Each row is a point. A path goes straight from each point to the next, and from the last back to the first. The post is the endless flat space through its rows: a point in 2 columns, a line in 3, a plane in 4, and so on, so that a path can go around it. How many times does the path go around the post? Going back the other way cancels.

Post (2 x 3):
[[-38 -19  18]
 [ 10  22  -8]]
Path (22 x 3):
[[ 49 -12  14]
 [ -1 -15  -8]
 [ -6 -53  48]
 [-55 -24  53]
 [-93 -34  31]
 [-44 -14   4]
 [ 16  -8   3]
 [-18 -59  16]
 [-56 -17 -20]
 [ -7  -8 -36]
 [ 12 -30  18]
 [ -3  -4  18]
 [-39  33  11]
 [-53  12 -26]
 [ 24  13 -12]
 [-18 -52  10]
 [ -3  39 -33]
 [-47  43 -28]
 [-20 -10 -14]
 [ 21 -13  12]
 [ 21   7  26]
 [-31  -6  22]]
Times around: 2

Post (8 x 9):
[[ -2   7 -14 -17  36   3 -42 -12 -24]
 [-33  -9  -1 -19 -43  -2  58  -3  19]
 [ 26  29 -12  48 -27 -67  29  10  50]
 [-12  22 -33   2  13  17  43 -40  -7]
 [-47  -4  -7   9   8 -28   2  39   8]
 [  3  22  14  -2  42  -4 -14  16 -23]
 [-14  19  28   1  -4   2 -12 -24  25]
 [-18  -2  -9  -7  11  19  44 -22  45]]
Path (24 x 9):
[[-32 -12 -31   6  14  -5  19 -17   6]
 [-38  10  22 -26  14 -13  -1  -7  17]
 [-39  11 -31 -23  23 -40  10  33  46]
 [-14  19  60 -35  34  23 -27  84 -18]
 [  1 -18 -11  18 -17 -30   3  27  42]
 [-50  15 -62  70  43 -32 -15 -15  24]
 [ -4  16   0  10  19 -24  27 -12  23]
 [-29  39   4   9 -15 -53  49  18  55]
 [-21  62   8   1 -24  15   9 -18 -26]
 [ 27 -15 -59   0  47  24  31  -8  38]
 [ 14  42  -5  40  24 -16  15   4  16]
 [-20  31 -52  10 -12 -24  43  -7  46]
 [ -1   7  43 -19  -5 -56 -18  31  67]
 [-10   5  45  -2   5 -19   3  -8 -14]
 [  5   5 -38  43 -17   8  70 -67   7]
 [ -8 -14 -71 -13  19  33  10 -18 -61]
 [ 45  58  75   7 -12 -10 -13  15  14]
 [ -3  57 -25  -6   2 -27  35  -4  15]
 [-43  24   9  -7 -22 -34   8 -24 -21]
 [ 14  29   6  38  76 -11  28  -8 -13]
 [  0  41  26  -2  63 -41  -9  25  17]
 [-43 -14 -59  -9  20  -6   6 -10  62]
 [ -8  30 -38  45 -36 -55 -28  45 -30]
 [  0 -40 -78   8   1   5  34 -35  48]]
Times around: 1

Post (17 x 18):
[[  1  30 -23  13  -5 -20  23  17  -4   0 -29  23  16  -3  26  -9   7  -8]
 [ 40  32   3 -26 -26  -4   0  -9   4   7  28  41 -22 -21  10 -12  -4  -6]
 [ 35 -34  28  -1   2   5  75 -15  -7  37 -36  44  38  23 -32   0  15   7]
 [-13  70  14 -11  12  -1  20  44  42   0 -31  23  60  17   7  17  22  10]
 [  9  -1  42  10  -4 -52  -5 -20  16  21 -19 -36 -17 -36 -36   5   8 -47]
 [ 42  -3 -37  26  13  -7 -30 -45  -4 -33   9 -14  17 -13  -5  -5   5  -8]
 [ -2   4  -7  45 -32  -2  20  -6  34   4 -21 -17   9   5  16  15  -2   7]
 [ 26   0  16  22  -8   5   9  25  17  16 -34  -2  -3  29 -14  31  -7  -9]
 [  1 -11 -29  16  16 -41 -26 -17  13   8  -3  -6  12  -4 -13  19   1  16]
 [ 19  -4 -17 -11  -1 -15 -50  -7  -6  14 -28  38   5 -14  39 -31 -42  21]
 [  5  10  24  -5   1 -20   4  38  11   8 -25  16  -7  17  -8 -62  -7  -8]
 [ 22   8  10  22 -10 -69  -2 -19  13 -37 -12 -25  -4 -21  -3  20  29  -6]
 [-42  -3   7 -34 -30   3  14  34 -19 -23 -37  -5  -1  10  -1  14   7 -12]
 [-30  -5  35  15 -18 -17 -31  20  29   3 -23  43  18  -2 -36   9 -45 -12]
 [-22  32  26 -80 -18   4  54 -13   6 -17  24  32 -39 -20  -5  53 -25  -3]
 [-28   1   1 -15 -36 -15  37  -6 -26 -13 -10 -26   7  -2  -3  50 -18  14]
 [  5  25 -21  44  -3   1   6 -23  12  -8 -17 -15  -4   5 -24  39  13  10]]
Path (29 x 18):
[[ -9 -16  14  17 -57  34  46  25  44  -5 -43  26 -29  29  -8 -10  31  29]
 [ 60  -8  41 -25  11 -42 -61  39  11  37  -7 -15   4  -4 -34  29   3  -2]
 [  1  -5  32  33  -4 -34 -17  41  18   8 -15  -5  39  21 -16  20  -4  38]
 [  1 -28  20  -6 -12  34  39 -27 -15  72  -2  24   0  28 -24 -59  14 -23]
 [ 26   1  67  14 -58 -38   0 -15  63 -24   7  24  10  15   1  18 -60 -26]
 [ 10  -7  18   2 -36 -23  50  -3  54  -9 -45  17   7   2  25  11   7  18]
 [-35  -5 -28   0 -19  13  52  43  -2  58 -16 -13  29  19  -8  -6   5  34]
 [ 48   4  82 -10 -21 -62  11   3  12  19  -7 -42   2  -5 -17  40 -22  37]
 [-19 -47  13   1 -48  38  50   2 -36  65  -5 -36   7  25  -1  24 -53 -23]
 [-34  31  28   8 -27 -78  -1 -24  -1 -26  -9 -19  16   0 -22  25   0  -1]
 [ -2  19  -3  17 -39  26  -2 -17  30  16 -45 -11   9 -21  -9  24   4 -51]
 [ 20  -1  34  25 -32  10   3  43  10 -54 -95  22   5  18 -35   2  23  19]
 [  5  31  24  48   9  20  48  -2  18  20 -51  43  37 -34   0   9 -43 -17]
 [-19 -33  14   4 -44 -55  16 -35   5 -70  -8  -5  21 -33 -53   4   3  27]
 [ 12  30 -31   4   3   9  45 -17 -20   4 -49  36 -21 -10  -9  19  14 -37]
 [-10 -30  31   3 -80  -5  49 -49  15  23 -11  25 -37 -31  48  -7 -49 -19]
 [-13  24 -33  30  -6 -30  -2   2 -10 -24  -4  -5   4  55  41   1 -10  77]
 [ 44  13  41  26 -36 -17   0 -13  82  -8  -9  32  66  18   2  16  29  15]
 [  0  20  26  41 -11 -14  19   0  44  32 -33  32  12   9 -57  33  -4  17]
 [ -3  -5   2 -49  13  25  33 -35  -8   4 -37   7  -9 -19   0   8  -8  28]
 [-17   9 -35  21 -46  19  10 -29 -37  -4  -6 -60  -9 -43  37  18   7   2]
 [ 14  -9  70 -34   7 -61 -10 -46 -17  25 -36  15  -6 -43 -18  27  -4 -15]
 [-18  -6  40  10 -63  14  39  -3   6 -32  -2 -33   3  39 -26  73 -24 -30]
 [  0  38 -48   6  29 -10  57 -22   5   0 -33  70  -9  20 -14  -1  -1  27]
 [ 19 -18 -27  39 -38  -9   7 -29  -5  -4 -24  -9  65 -20 -13  51  -8  43]
 [ 46 -16 -18  17  50 -26  35   3  27 -12  18   3 -31  25 -34  24  54  31]
 [  1  23 -30  56  -1 -26  48  10   5  28  36  -1 -28  19 -17  -7 -15   7]
 [ 26 -16  18   8 -29   4 -32 -11 -24   7 -18   1  29  15 -20  18  -1 -50]
 [  7  28  41   2  21 -44  27 -24  41  35 -33 -38  -5 -11 -52  28  18 -28]]
Times around: 4

Post (17 x 18):
[[ 12   2 -26 -22 -30   6  -9  22 -28  16 -10   2  19  35 -27 -15  21 -51]
 [ 25 -49 -31  -4 -15 -34  -3  -7 -25  20  14  15 -37 -28 -14 -22  -2 -25]
 [ -8  -4 -30   5 -38  16  13  -3 -12 -20  33  22  -8  35 -37 -29  -7 -36]
 [ 10 -12  18  29  16  15  12 -10  10 -49   0 -10 -49  49   4   6  16   4]
 [  0  17  32   6  18   8   5 -51   2  28  15  16  49 -39   2  10  -3  -9]
 [ -6 -11 -17  29 -27 -24 -19  30 -37   7  23  39  13 -19  -1   8 -17 -25]
 [-26 -32 -16  -4   7  29 -35  -3  -2  -3  39 -12  41   9   6  -5 -13  -7]
 [-13  22  16  24  -1  19   9  -1 -16  -5  11 -43   9 -11  -4   2   3  -8]
 [-15 -17   7  19  38  -8 -19  40   7 -14 -36 -31  12  25  -7 -26 -30  12]
 [ -5  11   1 -42  -4 -35 -43  33 -20   3   5  13  33  32 -18 -12  17  -2]
 [ 39   9   2  10  -8  -3 -32  -8 -24 -20   5  38  30 -35 -45 -20 -21  26]
 [-24   9 -37  -5  29  27   8  -7  -9  19  12 -21 -27 -19 -20  -1   1 -21]
 [ -1  15  -9 -24   9   1  22 -40 -26  39 -32   9 -29  -6 -10   6 -23  42]
 [ -3 -19  -8   2 -33  13   7   2  31 -35   5 -14 -17 -21 -25  22  28 -25]
 [  3  30   1   1 -34  29 -22 -13  11   5 -17  -2 -12  16   7 -21   7  -6]
 [ -5  11 -51  15 -11 -39 -27 -24 -17 -15 -32  -9  38 -34 -21  -5   0 -19]
 [-12  11  12  28   9  30  45 -13  10 -10  20  -8  12 -13  37 -11  21  29]]
Path (28 x 18):
[[-19  13  32 -49  48  16 -17  22  22 -36  -7  14  26  49 -41  17 -39  36]
 [-12  -3 -38 -12   3  14   2   4  18 -33  13  17  53 -35 -28  57  -5  47]
 [ 11 -35 -19   2 -13   4  -2 -32  34 -25 -11  -7   7   5 -29  29  29   6]
 [-50 -18  -8 -20 -28  -1  -5  16 -20   5  23  -8  32   3 -47  -6  30 -37]
 [-32   7  -5 -19 -29 -38  26 -21 -35  16 -24  25 -17  -8   3 -53 -15  20]
 [-54  30 -18  -7   4  19 -20 -32  40 -39 -41  -8  17   2   4  -1 -49  43]
 [ 24  -1  15  35 -23  44 -26  11  15 -30  38  16 -16 -40 -22  19 -26 -11]
 [  6 -27  22 -20  -1 -12  38  22 -40  -9 -22  35  22  -1   5  28 -21  84]
 [-22  15   1  11   0  44 -20 -17 -11 -13 -32  -8  48   1 -57 -40 -24  -1]
 [-14  -1 -43 -43  -1  30 -48 -71  10   8 -10  20  36  32  -3  24  26  -2]
 [ -2  32  12 -11  -2  25  -3   3 -11   0  24  11 -32  11   3  49  38  14]
 [  0 -36 -63 -16  11   9  -3  12 -14   9  21 -11  33 -19 -12 -20 -22  -2]
 [ 14  42  26  -3  13  40  64 -10 -21   4  24   8 -16 -11   2 -13  31  22]
 [ -4 -40  20  -1  13 -66  -8 -21 -12 -34 -53  19  32  10 -39  -8 -33   8]
 [ 12  -4  -3  11 -20   1   9 -32   9  -6 -19  14  16  15  -8 -25  21 -13]
 [ 55 -46  23   9 -21 -64 -13 -71 -44  25  15  -7  29  28   9 -15  12  -6]
 [ -4  -8 -32  -4 -20  47  -2  27   9 -21  31 -14 -13  20  10   4  26  -6]
 [ 61   1  43   6 -24  26 -62   0 -16 -17  43  34  24  17 -32 -18   4 -62]
 [  0 -37   7  16 -26   3   5 -22 -47  -9 -27 -20  -9 -10 -28   2 -40  13]
 [  3 -37 -22  37  27 -11 -16 -17 -10 -31 -17  45 -17  52  16 -33  -7  33]
 [ 22  50  44  -7 -20   9 -17  12  -5  -2   3   8 -23  56 -38  13  34   4]
 [-10  -9 -42   3   5 -10 -21   1   9  23  14  -1   6 -18 -25  51 -15 -51]
 [ 22  -2 -18  -4  63  51 -36 -20 -24  41   9  70 -52  57  18  -5 -77  -3]
 [ 21  -7 -82  30 -19  19 -18  -6 -15 -52   6  -5  -2  21 -17 -39 -39 -11]
 [-12   1 -13 -16 -31  26 -14 -40  19 -26 -10 -13  14   0 -50  38 -23   8]
 [  3   0 -32  31 -32 -10 -23 -34 -27  35  -1  41  45 -95 -42  30 -15 -15]
 [-16  -6  -3  22  13 -13 -23 -52   4 -55 -20  21   4  23  10   4  17  25]
 [ -4  13  47  29   6  10   4   4 -19 -10  19   1  46  -7  15  -9   7  -8]]
Times around: 1
